Each point is reached from the start by the listed moves, each made once or not at all, plus a little noise. Say if it took an odd or an even number of moves. Then give how often each move was made.

Moves:
(1): [  5   2 -60  21]
(2): [19 15 34  4]
Start: [ -1   4  -5 -31]
Points:
[ 17  19  30 -29] -> odd (0, 1)
[  0   3  -5 -31] -> even (0, 0)
[ 23  22 -31  -7] -> even (1, 1)

Moves:
(1): [-13  30  -4 -30 -20  -4 -14  -2 -16]
(2): [ 13 -25  31   8 -15   6  22  19   3]
(3): [  0   3  13   8   4 -16  36 -33 -27]
(4): [ 23  -2   9   7  -3 -22   2  -5   7]
(5): [ 12   8  -4 -13 -26  36  23  13   7]
(6): [ -8  -8   7 -23   2  -2   9  -4  13]
Start: [  4  -2   0  -2  -6  -3 -20   7  16]
Points:
[ 18   5  -6 -16 -31  34   4  20  23] -> odd (0, 0, 0, 0, 1, 0)
[  8   2  17 -30 -27  14  49 -19   9] -> odd (0, 0, 1, 0, 1, 1)
[ 45 -28  43 -21 -47  16  35  30  46] -> even (0, 1, 0, 1, 1, 1)
[ 31 -34  60   0 -19 -37  48 -17  10] -> even (0, 1, 1, 1, 0, 1)

Moves:
(1): [ -5  -5  12  27   7  11 -10   6   2  -8  -6   5]
(2): [ -3  -7  -4 -14  11  -2   6  -4   4  14   0   6]
(3): [-12   5  -2   0 -13 -10   5   3   6   6  -6   3]
(4): [  2 -16 -10  -8   8  -7 -22  18  -2 -13  -3   0]
(5): [  0   5 -13  -2  -3  -4  60  -2  -5  33 -10   5]
(6): [-14  -2  -3  -7   3  -4   5   1  -9   4  -4  -3]
(7): [  8  10  19  10 -14  10 -15   2  -4  10   2   4]
(8): [ 15  -2  24  23 -27   2   2 -10  -2  13  13   3]
(9): [ 12  11   0  10  -5   1 -22  -2  -6 -19  21  15]
(10): [ 2  6  7  2  8 -8 16  2 -3  4 -1  0]
(11): [  9   1 -14   4   8 -11 -13  -8  -6   6 -14  -4]
Start: [ -7   2   6  15  14  -1 -14   6  13  12   2  18]
Points:
[-18   4  25  31 -23 -13  -2   0   8  35   7  22] -> odd (0, 0, 1, 0, 0, 1, 0, 1, 0, 0, 0)
[  7  11 -16  23  20 -35 -50  18   3  -4   0  32] -> odd (0, 0, 1, 1, 0, 0, 0, 0, 1, 1, 1)
[ -2  -6  21  55   0 -11 -25  -7  17  42 -10  32] -> odd (1, 1, 1, 0, 0, 0, 0, 1, 0, 0, 1)
[-17  18 -13  46  11 -18  11   6  -4  33 -16  39] -> even (1, 0, 1, 0, 1, 1, 0, 0, 1, 0, 1)

Moves:
(1): [  0   8   0  -1   2   4  -6   6  -2  10   5   5   6  -5  -3   5  -1   5
  -3 -14]
(2): [ 15  -2  -1  13 -10  -1  -1   0   5   6   1   1   1 -15  -1   4  -4  -7
 -14   2]
(3): [ 12   3   3  -2   0  10   5   1  -2  -3  -4  -2  -6   4   3 -10   3   1
  -4   6]
(4): [  6  -3  -3 -12 -12  10  -3  11  -6   4   0   0   6  -6   2  -5   0   6
  -5  -6]
(5): [ 4  1  2 -3 -6 -2 -7  3 -4 -6  3 -1  3  2 -1  2 -2 -1  3 -6]
(6): [ 8 -1  3  0  5 -9  2  0 -2 -6 -2  0  0 -6  4  4  4 -4  0 -6]
(7): [  0   2   5   3   5  -8 -10   0   0  -1   6  -3  -1  -6   0  -3   4  -2
  -4   2]
(8): [ -5   6   4   0  -7   1  -8   3   4  -9   6   6   8 -10  -1  -3   6  -1
  -6  -4]
(9): [  7   6  -3   2  -2   5 -11   0   4   2  -2  -7  -1   2  -5  -3   2   3
   1  -4]
(10): [  3   4  -2  -4   7   3   8   3   5   7   0 -11  -6   2  -7  -6 -12 -10
  -4   7]
(11): [-1 -4 -4 -3  2 -4  1  6  8 -4  5 -7 -5  7 -2  4  0 -2  4  9]
(12): [ -8  -2  -2 -12   1  -3  -9   2  -1  -1  -6   1   1   3   5  10  12  -4
  -3   2]
(13): [  7   8  -8 -11  -7   1   3   5  -5  -7   8  -7   2   6   4 -16   1   2
  -2  -1]
(14): [-10   4  -4  -2  10   5 -10   0  -9   6  -5   4  20  12  -9  -9   4 -11
  -6 -15]
(15): [ 15   0   2  -5 -18  -2   2  -3  -7 -12  -4   4   8  -5  -6  14   7   7
   9  13]
(16): [-10   5  -5   8  -6  -9  -4  10  -2   6  11   4  -7   1  18 -14  16  -4
   7  -9]
(17): [-7 -2  1  4 -8 -8 -1  8  3  0  0 -5  7  1  8  0 -9 -1 -1 -1]
(18): [-1  3  1 -4  2  0  2  1  2 -9 14 -2  0 -6  8  3  5 -5  3  5]
Start: [ -6   3   8  -3  -7  -1   0  -4  -7   9  -7   3   7  -2  -3   3 -14  -3
 -10   0]
Points:
[ 29  35   0  -8 -60   1 -35  28 -13  -2  38   4  27 -46  13 -16  23  -1
 -23 -17] -> even (1, 1, 0, 1, 0, 0, 1, 1, 1, 0, 0, 0, 1, 0, 1, 1, 0, 1)
[ 10   9  -1 -45 -15   5 -12  22 -11 -11  17 -17   3   0  18 -13  11  -8
 -19  17] -> odd (0, 0, 1, 1, 0, 0, 1, 0, 0, 0, 1, 1, 1, 0, 0, 0, 0, 1)
[ 35  20  10   4 -49 -21 -23   8  -6 -19   6  -8  30 -34  -1  -2  -2  -7
 -27  -1] -> even (0, 1, 0, 0, 0, 1, 1, 1, 1, 0, 0, 0, 1, 0, 1, 0, 1, 0)
[  6  19   9 -28 -40 -16 -16  16 -18 -15   0   7  38 -17   8  17   6  -1
 -16 -11] -> odd (1, 0, 0, 0, 0, 1, 0, 1, 0, 0, 0, 1, 1, 0, 1, 0, 1, 0)
[ 12   4  12 -14 -50   6 -22  25  -7   0  -6   3  27 -23  10   2  -9 -11
 -39  -8] -> odd (0, 1, 1, 1, 1, 0, 0, 1, 0, 0, 0, 1, 0, 0, 0, 0, 1, 0)
[ 20  27  17 -20 -32   5 -44   8 -15 -10  -4   5  24 -18 -12  14  18   4
 -16  -4] -> even (1, 0, 1, 0, 1, 0, 1, 1, 1, 0, 0, 1, 0, 0, 1, 0, 0, 0)
[ 29  39  15  10 -18  -8 -30  23   1   5  31  -7   4 -39  12 -18   7 -29
 -32 -22] -> odd (1, 1, 1, 0, 1, 1, 1, 1, 1, 1, 0, 0, 0, 0, 0, 1, 0, 1)
[ -7  15  -4 -21 -31   5 -15  25 -15   8   6   3  30  -1  -9 -17   7 -18
 -11  -6] -> odd (0, 0, 0, 1, 0, 0, 0, 1, 0, 1, 1, 0, 0, 1, 1, 1, 0, 0)
[ 35  19   1 -15 -53   0 -31  32  -9   2   3   8  16 -33   9  10  30  -4
 -23 -13] -> odd (1, 1, 1, 1, 0, 1, 0, 1, 1, 0, 1, 1, 0, 0, 1, 1, 0, 0)
[  4  21  -7 -35 -22 -15  -1  30 -19 -11  10 -17  21  17  23 -16  18 -36
  -7   9] -> odd (0, 0, 1, 0, 0, 1, 0, 0, 0, 1, 1, 1, 1, 1, 1, 1, 1, 1)

Moves:
(1): [  7  -3  -4  -5  -6   7  10   9   0  -2   9   1   7  -2   7   7   9 -13
  14   0   2  -3   6   1]
(2): [ 0 -9  1 -4 -1 -1 -3  2 -1  5  1 -4 -7 -2  3  5 -4 -2  6  2 -2  1  3  4]
(3): [  1  -1  10  -4  -7  -4   4  -2  -7   4  -3  -3   5   3  -1   4  -4 -11
  -6  -5  -5   2   7  -2]
(4): [ 2  0  4  1 -2  3  6  1  4  1 -3  4 -5 -4 -7  9 -3  2 -1 -7  6 -5 -3 -5]
(5): [ 1 -4  7  5 -3  6 -3  2  0  5  6  0 -1  5 -9 -8  4  3 -3 -2 -2 -1  6 -1]
(6): [ -1  -2  -1   2  -1  -2   0   6  -1   5   7  -7  -1 -11   0   5  10  -3
  -1   2   2   3   9  -6]
(7): [ -1   0  -5  -5  10   3  -1   3  -9   3   6 -15  -6 -11   2  -3  -5   2
  -3  -9   6  -1   0  -5]
(8): [ 3 -2  0 -8  1  0 -7  1 10  6  2 -8 -1  4 -5  1 -4  0  7  4 -2  2 -8 -3]
(9): [ 1 -2  1 -3  0  2 -3  0  7  2  2 -2  0  0  2  4  5  3 -6 -5 -7  1  2  1]
(10): [  2  -9   2  -2  -3   9  -7 -14  -2   2  -8   6   8 -10   5   4  -8  -6
  -2   1   5   8   7 -12]
(11): [-11   3   0  -4  -1   0  -8   3  -7  -2   6   1   4  -3   2   3   1   3
  -1  -4   9   0   5   5]
(12): [ -4  -3  -8 -15  13  14   5   2 -12   9   7   4 -17  -8  -9 -11   8 -10
 -10  12   2   0  -3   8]
(13): [ -8  -5   0  -1 -11   4   0  -5   0 -10   4  -4  -6   1 -14  -7  -3   0
   3   0   2  -3 -10  -1]
(14): [ 20   4  13  -1   3   0   1  -1   4  -4   5 -12  -4 -14  -7   1  -8   3
   2   4  -8  -1  -7  -3]
(15): [  2   7   8  13   1  -3  -1  -8   8   2 -11   5  -2   4   4   8  -5  -3
  -3  -6   9   8   5   9]
(16): [ 4 -4 -3 -3  3  1  4 -2  1 -1 10 -2 -3  2  2  6 -4 -1 -5 -4 -4 12  1 -9]
(17): [10 -2 -3 -5  0 -6  1  0  2 -5 -2  1  5  5  1  2  2  0 -4 -2  1 -1  5  1]
(18): [  4   9  -7 -12  -2   2   7   4  -7  -3  -6  -2   9  -2 -10   8   8  11
   4   0  -1   4  -1  -2]
(19): [  1  -4   5   0  11  -6 -11   2  -9 -12 -14  -5  11  -3   7   1  16   4
  14 -12   2  -5   3  -6]
(20): [  1   2   0  -1   0  10  -8   2   1  -5 -11  -1   1   4  -4   4  -1   0
  -4   0   0  -2   2  -4]
(21): [-5 -9  2  2 -7 10 -5 -7 -4  1  0 -5  4  1 -2  8  8  3 -2  1  9 -3 -1 -8]
(22): [ 0  5  3 -1 -6 -1  1  7 -5 -5  4  1  1  2  4 -7  5  4 -3 -2  6  6 -7 -1]
(23): [ -5 -17   1  -1  -2   1   3   6  -2   2  -1   5  12   4   6  -3 -11 -10
 -10   3   5  16   0  12]
(24): [  1  -4   2   9  -6   2  -8 -12 -11   0   0  -4   5  -5  -4   1  -2  -4
  -1  -5  -5  -1  -3   0]
Start: [-11   6  -8  -4   4  -6 -17  11   3  -5   5   4  -7   5  -7  -9   4  -3
   9   6  -3   0   2   7]
Points:
[ -8 -27 -12 -52  -6  35 -29  12 -21 -10   2 -15   3 -14 -17   2  44  -8
  35   8  16   9  -3 -11] -> odd (1, 1, 0, 0, 0, 0, 0, 1, 1, 1, 0, 1, 1, 0, 0, 0, 0, 1, 1, 0, 1, 1, 0, 0)
[  0 -18  29 -10 -37   5 -30   0 -20 -14   8 -19  18   6 -33   6   2  -3
 -16 -15   9  26   7  22] -> even (0, 1, 1, 0, 1, 0, 0, 0, 1, 0, 1, 0, 1, 1, 1, 0, 1, 1, 0, 0, 1, 1, 1, 1)
[ 40   7  11 -23  -4  11 -27  25  -8 -30  -7 -21  22  -6 -33   9  32   6
  32 -14  -5  -9  -4 -17] -> odd (1, 0, 0, 1, 1, 0, 0, 1, 0, 0, 0, 0, 0, 1, 0, 0, 1, 1, 1, 1, 0, 1, 0, 1)
[-17  -9   5 -17 -16  27 -21 -14 -25   8  15   0 -12 -22 -45  14  13 -21
 -23 -16   8  28  25 -10] -> odd (0, 0, 1, 1, 1, 1, 0, 0, 1, 1, 1, 1, 1, 0, 1, 1, 0, 1, 0, 0, 0, 0, 0, 1)
[  6 -14   3 -53   8  47 -34   8 -19 -16   6 -34 -12 -37 -26  29  19  -2
  19 -17  31  19  -1 -23] -> even (1, 1, 0, 1, 0, 0, 1, 1, 1, 1, 1, 1, 1, 1, 1, 1, 0, 1, 1, 1, 1, 1, 0, 0)
[-15 -45  -6 -40  14   7 -25   8 -37  -7  -5 -11  -2 -16  -7 -20  -4 -37
  -5  -3  14  16  14   7] -> odd (0, 1, 1, 0, 0, 0, 1, 0, 0, 1, 0, 1, 1, 0, 0, 0, 1, 0, 1, 0, 0, 0, 1, 0)
[  5 -41  27   1 -29  39 -40   5 -16 -24   3 -21  25 -28 -22   8  27 -15
   8 -16  13   9   6 -26] -> even (1, 0, 0, 1, 1, 1, 0, 0, 1, 1, 0, 0, 1, 1, 0, 0, 0, 0, 1, 1, 1, 1, 1, 1)
[  0  -6   6  -8  -8  17 -60  -6 -20 -17 -14 -16  32  -2 -16  25  34   7
   3 -23  26  28  27 -32] -> even (0, 0, 0, 0, 1, 1, 0, 1, 0, 1, 1, 0, 0, 0, 1, 1, 1, 1, 1, 1, 1, 1, 0, 1)
[-15 -11   2 -35 -10  38 -20  18 -38  22  23 -16  -5 -27  -9  15  35 -22
  -5  -8  30  25  43   0] -> even (1, 1, 1, 0, 1, 1, 1, 0, 1, 1, 1, 1, 0, 0, 1, 0, 0, 1, 0, 0, 1, 1, 0, 0)
[ -6  -6   2 -19 -21  -1 -28  19   8  -7   7 -14  -3   8 -14  22   5 -32
  20  -3  14   7  27  13] -> even (1, 1, 1, 0, 0, 1, 0, 1, 0, 0, 1, 0, 1, 0, 1, 0, 1, 0, 0, 1, 0, 0, 0, 0)
